Rows are points. Each copy is the shape, with its points in the same order, stretched, turned, moved and blurred by noise. Is it also mirrored, or only turned?

Shape (8 x 2):
[[-27 -12]
 [-59 -14]
 [ 61 -24]
 [-11 -48]
 [ -4  48]
 [ 70 -24]
 [-28   3]
 [  2 -36]]
Copy 1 (8 x 2):
[[-25  -3]
 [-57   4]
 [ 63 -33]
 [-14 -37]
 [ 12  58]
 [ 68 -34]
 [-20  17]
 [  4 -31]]
Copy 1 is: only turned
Copy 2 (8 x 2):
[[ 14  13]
 [ 34  34]
 [-25 -71]
 [ 35 -21]
 [-47  25]
 [-31 -79]
 [  0  17]
 [ 15 -30]]
Copy 2 is: mirrored
Copy 3, 8 rows:
[[-36  14]
 [-63  24]
 [ 38 -29]
 [-36 -25]
 [  9  64]
 [ 46 -31]
 [-31  29]
 [-19 -18]]
Copy 3 is: only turned

Shape (7 x 3):
[[ 62 -54  22]
 [ 25  22  14]
 [ 18  -8  -9]
 [ 50   9  21]
 [-54  20 -44]
 [ 10 -14 -53]
 [ 22 -42  53]]
Copy 1, 7 rows:
[[ 94  22 -43]
 [ 39  -4  28]
 [ 27 -13 -12]
 [ 67  -5  15]
 [-62 -12  10]
 [  2 -41 -37]
 [ 55  64 -15]]
Copy 1 is: mirrored
Copy 2, 7 rows:
[[  7 -37  60]
 [ 30  33  25]
 [  1   9  16]
 [ 29  21  53]
 [-14  42 -56]
 [-44  16   7]
 [ 45 -37  29]]
Copy 2 is: mirrored

Shape:
[[ 28 -25 -66   5]
 [ 61  -5   6  23]
 [-58  57  14 -44]
 [ 24 -21  11 -56]
 [ -8   9  -2  45]
 [-56  11  23 -74]
 [-41  31  13 -46]
 [-35  21 -12  21]
 [ 22 -48 -20  21]
 [-30  50  17 -23]]
Copy 1, 10 rows:
[[ 37 -58 -10 -32]
 [ 15 -18 -13  34]
 [-55  58  47 -60]
 [-43  -9 -34 -23]
 [ -5 -21  58  10]
 [-79  27  21 -73]
 [-56  25  35 -50]
 [ -7 -11  64 -25]
 [ -1 -74  -1   5]
 [-31  46  33 -26]]
Copy 1 is: mirrored
Copy 2:
[[ 61  -5 -63  12]
 [  9   9 -69 -59]
 [  7  46  66   6]
 [ 45 -21   3 -62]
 [-25  23 -33   7]
 [ 29   2  69 -14]
 [ 11  18  49 -12]
 [-11  29   3  25]
 [ 19 -38 -58 -10]
 [ -3  51  37 -20]]
Copy 2 is: mirrored
Copy 3, 10 rows:
[[ 26  -1 -59   2]
 [ 69   5   4  21]
 [-46  57  21 -55]
 [ 27 -22   6 -48]
 [ -6  11  -4  38]
 [-57  20  20 -78]
 [-43  34  19 -45]
 [-37  30  -5  15]
 [ 19 -31 -33  26]
 [-26  50  28 -37]]
Copy 3 is: only turned
Copy 4 (10 x 4):
[[ 24  -6 -71 -17]
 [ 53  14  -8  17]
 [-63  21  31 -53]
 [ 37 -19  15 -54]
 [-13  13  -3  34]
 [-52 -32  43 -77]
 [-44   9  31 -55]
 [-35  15   8   9]
 [ 25 -34 -32  14]
 [-37  23  32 -25]]
Copy 4 is: only turned

Shape:
[[-21  -4 -15   5 -19  34]
 [ 34 -14  11  43 -24 -24]
 [-24   9 -23  14  10 -38]
 [ 15  31  -5 -11  -8  20]
 [ 36 -36  -7  -6  18  -2]
 [-14  12  32  89  20  32]
 [-31  19 -12 -26  -2  26]
 [  7  -9  32  29 -24  24]
 [-32  -8  20 -68 -40 -21]]
Copy 1, 9 rows:
[[-30  15  30 -12 -21  -9]
 [ 29  12 -11  45 -26 -26]
 [ -3  11   1 -20 -33 -70]
 [-25  34 -15  -2   1  -1]
 [ 32 -29 -17   5   0   9]
 [-20  26  67  78  24 -48]
 [-51  26   6 -28 -14 -16]
 [-22   1  16  50 -28   1]
 [-64 -29 -45 -43 -73 -12]]
Copy 1 is: mirrored
Copy 2, 9 rows:
[[-25   5 -36  24  -1  14]
 [ 36  21  17  20 -38 -29]
 [-31  48   5 -14 -12 -29]
 [ -2  35  -9  16  28  17]
 [ 15  -7  19 -28 -17  15]
 [-32  13  42  95 -30   5]
 [-45  18 -26   8  36  12]
 [  7 -14   3  48  -8  -7]
 [-24 -19 -36 -33  52 -53]]
Copy 2 is: mirrored
Copy 3, 9 rows:
[[ -1 -13 -21  25  -9  -6]
 [ 50 -17  49   0  -1  25]
 [ -5  27  17  -5   6  33]
 [ 23  17 -12   2   7 -33]
 [ 32 -27 -12 -25  43  12]
 [ 13  -6  50  87  41   4]
 [-15  13 -25   5  12 -35]
 [ 20 -33  33  36   9 -32]
 [-41 -13  10 -61 -23 -47]]
Copy 3 is: mirrored
Copy 4:
[[-12  12 -19  11 -13  37]
 [ -7 -19  38  34 -55 -15]
 [-39  10  -8  30   3 -22]
 [  9  36   9   5 -11  11]
 [ 23 -32   6   4  -2 -22]
 [-25  -7  66  78 -14  55]
 [-16  38 -20  -7  17  26]
 [-10  -5  36  13 -38  32]
 [-43  21 -13 -72   2  -7]]
Copy 4 is: only turned

Shape:
[[ -9 -10 -17  16  24  19  35  20]
 [  9   7  31   7  10 -81   5   8]
 [  6   4  13 -60 -17  18  32 -11]
 [  6  -2 -95   8 -26 -27 -29 -10]
 [-11  20  38  -3  -2  40   5 -14]
 [  2  12  29   5 -23  31 -18 -22]
 [ 34   3  33  -1   0   0  18   6]
 [ 20  18  27 -25  26   5  -2 -26]
 [ -6   5 -18 -16   8   1  29 -14]
 [ -8 -29  31   4  22  33 -49 -18]
 [-10   7  -9 -19  15  28 -11  50]
 [  3   9  34 -16  15  39 -40 -27]]
Copy 1, 12 rows:
[[-14   0 -14  10  47   4  24  14]
 [ 12  45   2 -34  11 -52  -2 -29]
 [ 16 -48  -4  11 -22 -17  21  27]
 [-31  44 -88   9   3 -22 -31  22]
 [  9 -16  30  24  -8  29  11   6]
 [ 11  -1  11  11 -24  37  -3   5]
 [ 42  -2  -2  -9   8   2  15  -5]
 [ 11 -33   9   4   6  -1 -16 -20]
 [-15 -14 -23  15   7 -15  20   4]
 [-13 -19  26 -23  10  51 -40   2]
 [  2   0   7  11  39  -6 -26  46]
 [  3 -31  29   8  -8  37 -39  -5]]
Copy 1 is: mirrored
Copy 2:
[[-21  12 -23  18  13  -3  54  19]
 [ 23  -5   0  -9 -59 -63  -7  51]
 [ 37  28  -2 -39 -31  17  48 -20]
 [-39 -43  46  -3   2 -35  -8 -56]
 [ 31  27 -25  13 -19  46  10  22]
 [ 27   4 -17  24 -20  44  -6   7]
 [ 49  -3  -9  16 -19  -6  32  29]
 [ 51  17 -24 -14  -9  -3 -11   8]
 [  0  23  -8 -14 -14 -16  35 -14]
 [ 18 -20 -46   1   1  55 -27  24]
 [ -7   4  38  -7  40  34  26  28]
 [ 39   7 -29   2   1  47 -32  15]]
Copy 2 is: mirrored
Copy 3:
[[ -3   5 -24  27   4  22  52  34]
 [ 41  -3  26  43  15 -76  40  17]
 [ 16  10  19 -57  -3  17  49  -3]
 [ 32  -2 -41  21 -24 -20 -64  36]
 [-17   9  12   5  12  18  46 -39]
 [  4 -10  16   3  -9   9  19 -46]
 [ 40  -7  21  17   6   3  63  -5]
 [ 35  -1   9 -10  38 -10  40 -30]
 [ 16   6 -24  -6  -1  -9  36  16]
 [-13 -57   4  13  44   6  22 -52]
 [-10   0  18  10  27  36  10  26]
 [  0 -17  13 -10  46  13   7 -59]]
Copy 3 is: only turned

Shape (13 x 9):
[[-25   9  11  27  58  40   0   1 -34]
 [-18 -44 -12   9   1  30  23  19   1]
 [-20 -36 -35   7  54  -6 -13  41 -50]
 [-38  -1   6  47  33  12  -7  57  -6]
 [ 15  17   5  -9 -32 -79 -23 -90  17]
 [ -6  -1  12   1  54  29 -12  62 -40]
 [-15  54 -41 -40 -24 -64   3 -48  42]
 [-31  10  10   5  17   5  28  35 -45]
 [-13   5 -16 -50  -9 -23  40 -47 -19]
 [ 82  25  -4   9  53 -53  37   9  78]
 [ 19  43 -57  22  -4 -54  26 -70  16]
 [-33 -11  -7   7  75  49 -27  30  -1]
 [ 22  12 -19  12  13  47 -23  42 -26]]
Copy 1 (13 x 9):
[[ -5  40  61  -6  41  39 -27  54  25]
 [  8 -24  20  -9   9  54 -22  14 -10]
 [ -5 -18  69 -74  48  15 -63  25  -9]
 [ 19 -33  59  -8  18  -2 -35  50  41]
 [-45  30 -22  29  70 -57  84 -52  -9]
 [ 31  12  52 -63  28  10 -60  74  31]
 [-93  28 -23   8 -14 -62  31 -51   7]
 [-18  -5  38 -54  16  14 -15  75  17]
 [-66  26 -13 -40   5  13  23 -11 -15]
 [ 66  25  25 -34 -53 -57  48 -62  55]
 [-46  31  31   8  -8 -42  67 -54 -25]
 [ 10  21  60 -22  33  37 -81  38  30]
 [ 37  27  38 -22   3   0 -48  49 -15]]
Copy 1 is: mirrored
Copy 2:
[[ 17  24  12  22  31  56 -41  -9  -9]
 [ -9 -11 -18  13   0  77  20  -7  25]
 [ 36  10 -31  49  17  45   4 -19 -33]
 [ 11  -5  27  72  -9  40 -10  15  -9]
 [-60 -12 -30 -62 -26 -49 -61 -59  10]
 [ 47  21  14  30  26  33  17  20 -35]
 [-59  38 -47 -31 -55 -31 -56  -9   7]
 [-11  19   9  17   2  43   0  16 -55]
 [-53  44 -35 -53   0  34  -8 -31 -27]
 [-14  21  -9  21  17 -76  36  33  59]
 [-77  27 -60  -8  -1 -28 -77  -3  27]
 [ 58  21   8  29   1  59 -19 -13  22]
 [ 42 -12 -20  13  27  49 -24  40   0]]
Copy 2 is: mirrored

Shape, 17 rows:
[[  9  -5   0  -7   8  -5 -13   1  12  13  -6 -47]
 [ -6  -2  10   2 -50 -10   3  31   1 -34  15 -57]
 [-13 -15   8  -4   3 -47 -10  -7  25   6  -3  25]
 [  1  -3   3  -7 -52   9 -26   1   0  20  16  19]
 [ 13  -3  14   3   0 -95 -17  -9   9   9   4  18]
 [  0  37   8  -5  22 -22  -6 -13   9 -17  15  22]
 [ -6 -17 -33  -2  18   7   0  20   2  17  19  18]
 [ 16  26   6  -3 -24  14   3  17 -13  -3 -18   3]
 [ 11 -12  -4   2  16  18   2 -22   3  -7   1  13]
 [  1  -4 -11  28   6  10 -28  -6   0   5   0  -2]
 [  8 -16   8  -9  -2  17  -6  -7 -12 -12  16   2]
 [-13   5   9  -4  19 -12 -20   2  -7  17 -25  23]
 [ -1  -4  12  -9  17   3 -11 -18  -2   9   2  14]
 [ 17 -17  12  -5  16  16  -5  44  22   4   6   7]
 [  6  -9  10  -4  12  17   7 -11  -3  16  13  17]
 [  7 -14  18  -7  25   9  -6  17  -6  -9  21  16]
 [-23  -5  -3  32  20  13   6 -16   2  17  16   0]]
Copy 1:
[[-18  -6  11   5   4   6 -10   5  25  11   9 -35]
 [-56  14  20   0 -48 -10  -1  40   3  -8  16 -14]
 [ -7  -8  18 -21   5 -30   5 -23  32  25  -9  29]
 [-21  13   1   8 -43  11 -31 -15  -4  35   6  24]
 [ -4  16  45 -35  -1 -56  17 -40  25  30 -23   6]
 [ 11  36   2 -28  18 -17  -4 -17  10  -2  17  20]
 [-24  -7 -14  -8  18  31  11 -16  -5  30   3  14]
 [  7  25  -2  10 -12   5 -15  27 -15  20   2   3]
 [ 10 -13  -7   6   7  11  -7 -17  -1 -10   8   8]
 [-25   8  -1  26  12   5 -16 -21   0   6   0   2]
 [ -8  -9   5  -5 -11  12 -19  -9 -16  -4  15   6]
 [  5   2   2  -5  33 -14 -23  -5   3  37  -5  19]
 [  9  -6   2  -6  13   0 -21 -19   4  14  15   9]
 [ -9  -5  28  -5  14  44  -8  14   7  15   2  14]
 [ 10 -12   5   1   4  15  -9 -15  -6  16  23  12]
 [ -5  -4  21 -21  16  21 -12  -7 -14   1  15  19]
 [-19  -6  -4  25  22  -4   6 -22   1  11  35  13]]
Copy 1 is: mirrored
Copy 2, 17 rows:
[[ 10 -16  29  -7  18   1 -11  -4  37  -1   4 -34]
 [ -5   0   8 -15 -33  10  10  21  11 -38  40 -70]
 [-11 -12  10  22   3 -38  12  -4  30 -12  17  26]
 [ -4   8  19   7 -31  15  -2  48  19  18  21  15]
 [  7   7  24  47  20 -72  12  18  24 -19  20   6]
 [  1  30  -2  14  26  -7 -14 -14  14 -31   7  25]
 [ 16 -25 -29   2  14   8  -7  -1   8  24  19  20]
 [ 12  26  -1 -20 -17  11   0  28   5  -7 -19 -10]
 [  9  -8   4  18  14  33  11 -12  11  -5 -14  16]
 [ -4 -13   5  24   1  16 -26   3   5   8 -11  -2]
 [  7  -9  16   4   8  32   9  10  -2 -10  10   5]
 [-12  -4  12  -3  14 -20 -12   5   2   5 -16  33]
 [ -2  -2  22   7  22  11   1  -7   8   4  -1  25]
 [ 41 -35   4 -21 -14   5 -14   1  12 -14   8  17]
 [ 18  -1  17   5   9  23   8  -9   3  11   3  28]
 [ 22 -18   9  -4  14  14  -7  -1 -12 -18  14  26]
 [ -4  -6   3  19   5  22 -13 -35  -8  23  14   4]]
Copy 2 is: mirrored
Copy 3:
[[-25  -9  16 -17  11 -33  -5  24  16  16   3 -34]
 [-37 -12  11   2 -35   1 -21  44  12 -32   9 -57]
 [-24 -10  -2 -10  15   0 -25 -38  52   4 -30 -15]
 [ -9 -13  -6 -16 -42   9 -32 -12  13  11  12   8]
 [ -3   5 -10  -4   7 -18 -50 -56  42   0 -46 -52]
 [  7  26   4 -23  28  22 -13 -25  23 -25  -7 -23]
 [ -4 -23 -28  -5  12  17  18   1  18  27   9 -12]
 [  9   1  13 -14 -21   8 -12  22  -7 -10 -19   3]
 [  0 -17  19   2  19   8  11 -12  14  -6  15  10]
 [-11  -7  -7  13  15  -2 -22  11   8  12  18   0]
 [ -5 -25  22  -7   3  18   0  -7   5  -6  18 -12]
 [ -9  -4   4 -19  25  12 -28  -9  11  21 -31   5]
 [ -6  -3  20 -18  21  10  -5 -21  12  11   1  -3]
 [ 14 -27  17 -15  15  19  -3  31  46  24   3 -18]
 [  1  -8  21  -8   8  18  13 -18  16  18   8   1]
 [ 11 -22  18 -13  22  37  -3   0  22  10  10 -27]
 [-29  12   1  23  19  19  14  -7  14  24  14  -9]]
Copy 3 is: mirrored
Copy 4, 17 rows:
[[ -4   4  -9  -5   1 -18 -13 -10  26   3  -4 -42]
 [ -3 -13   5 -13 -46 -35  21  20   3 -33   7 -49]
 [-16  -8  -1   6   4 -51  -4  -7  14   9  -2  34]
 [-14  -1 -16  -4 -44  -2 -27  14   7 -13  18  12]
 [ -8  19 -12  35   9 -81 -15  -8  18 -11   9  27]
 [ 24  24  13  -7  18 -18  -2  -7  -2 -13   9  28]
 [  0 -16 -20 -10  23   0  -6  21  -2  23  11   8]
 [  0  19  -7   5 -15  16   7  12  -1 -24  -9  -7]
 [  1 -17 -13  -6  13   9  -5 -23   9  -7   0  11]
 [ 14 -10 -10   8   1  -5 -23 -11  -9  13  -3  -7]
 [-13 -24  -3 -10   0   3 -11  -7  -2 -26  12  -1]
 [-19  20   2  17  14  -9 -23   0  -6  11 -23  15]
 [-10   6   3  -2  16  -5 -20 -19   5  -2   4  13]
 [  1 -23  13   4  18   6 -11  34  31  -6  -2  -3]
 [-13  -6   1  -3  17  11 -10  -8   9   0  17  12]
 [  2 -22  13  -1  31  -3 -16   8   2 -21  11   9]
 [  0 -16  11   5   8   0   5 -23 -13  33  17  -2]]
Copy 4 is: mirrored
